Each row is a point. To make a cloud, some directions were put in groups of two or more. Within a group, all points are equally far from the middle, so they leave a hole (a ring in 2 directions, a hollow ball in 3). The other directions are filled evenly. Then the cloud was stretched, turned, moved and blurred a little. Count the holes, and give their numbers of directions, smallest first.

Cloud (14 x 2):
[[ 34 -21]
 [-33  35]
 [ 26  28]
 [-11  42]
 [ -5 -49]
 [-54   9]
 [ 31 -27]
 [-44 -35]
 [-40 -39]
 [ -5 -49]
 [ 29 -30]
 [-40  30]
 [ 18  34]
 [-56  -4]]
Holes: 1 (2)

Cloud (20 x 3):
[[ 56   6  14]
 [-54 -72 -22]
 [  2   3 -26]
 [ 58  -4  16]
 [ 10 -47  13]
 [ 28  10 -15]
 [ -8 -18 -28]
 [ 35 -47  20]
 [  1 -90 -10]
 [ -8 -58  29]
 [-54  -1 -10]
 [-42  14 -75]
 [ 62  -2   3]
 [-36  31  -7]
 [ 31 -26 -18]
 [-29  -8 -13]
 [ 52   6  15]
 [ -1 -27  45]
 [  5   6 -48]
 [ -7 -20 -54]]
Holes: 0

Cloud (51 x 6):
[[ -7  59  33 -39   0  67]
 [-25   9  49 -34 -44 -17]
 [-41  -7  29  48 -19 -48]
 [ 22  10   0  38  68 -27]
 [ 23 -62   0 -10  -9  35]
 [-24  30  37  47 -37 -16]
 [-30  -3 -12 -13 -48  47]
 [ 27 -18  14  39 -16 -40]
 [ 11  20 -15 -18   1  60]
 [ -3  35  71  38  20  21]
 [-56  -9  25  49  40  -4]
 [ -7 -37 -35 -26  -7  34]
 [-44  11  10 -32  13  68]
 [-16 -16  65   5  -2  42]
 [-86   1   2  17   1 -20]
 [ 32  37  13 -29  32  -4]
 [  1  47  32  16 -54  19]
 [-16  55  24  -3 -13  49]
 [  0 -19 -39 -29  32   5]
 [ -2   5 -10 -33  11 -62]
 [-29  34  14 -39 -31  18]
 [-24  46  42  54 -16   2]
 [ 26 -53  35 -32 -42 -18]
 [-26  13 -59  13 -13 -39]
 [-12 -21 -60  60  42 -13]
 [-34 -14  26  40 -61  46]
 [-61 -33 -34  -6  13  20]
 [-59  49  16   2  26  14]
 [-13 -62  19  25 -37  47]
 [-38  17 -12 -11 -59 -14]
 [ -5  14 -13 -56   0  52]
 [  5 -45 -20  59 -50  61]
 [ 24 -47 -29  20 -10 -15]
 [-50  13  31 -38 -42  12]
 [ 38 -38  21  24 -14  -2]
 [-28 -49  13  25  13  26]
 [-19  -3 -33  69  21  46]
 [ 14 -27  36  51 -12 -13]
 [-36   3  52 -24  -2 -30]
 [-19  61   8 -15  23 -25]
 [-51  18  23 -54  -1  53]
 [ -3  30  14 -11 -53 -17]
 [-15 -21  40  17  18  78]
 [-49 -49 -64  21   2 -13]
 [ 20  21  -2 -74  16  44]
 [-56  -1  42 -32 -25 -26]
 [-39 -36  45   7 -24  10]
 [-22 -11  63  -5  26  17]
 [ -8  19 -23  22  47  63]
 [-90   8  -7 -10  34   3]
 [ -3  21 -33 -24  53 -39]]
Holes: 1 (3)
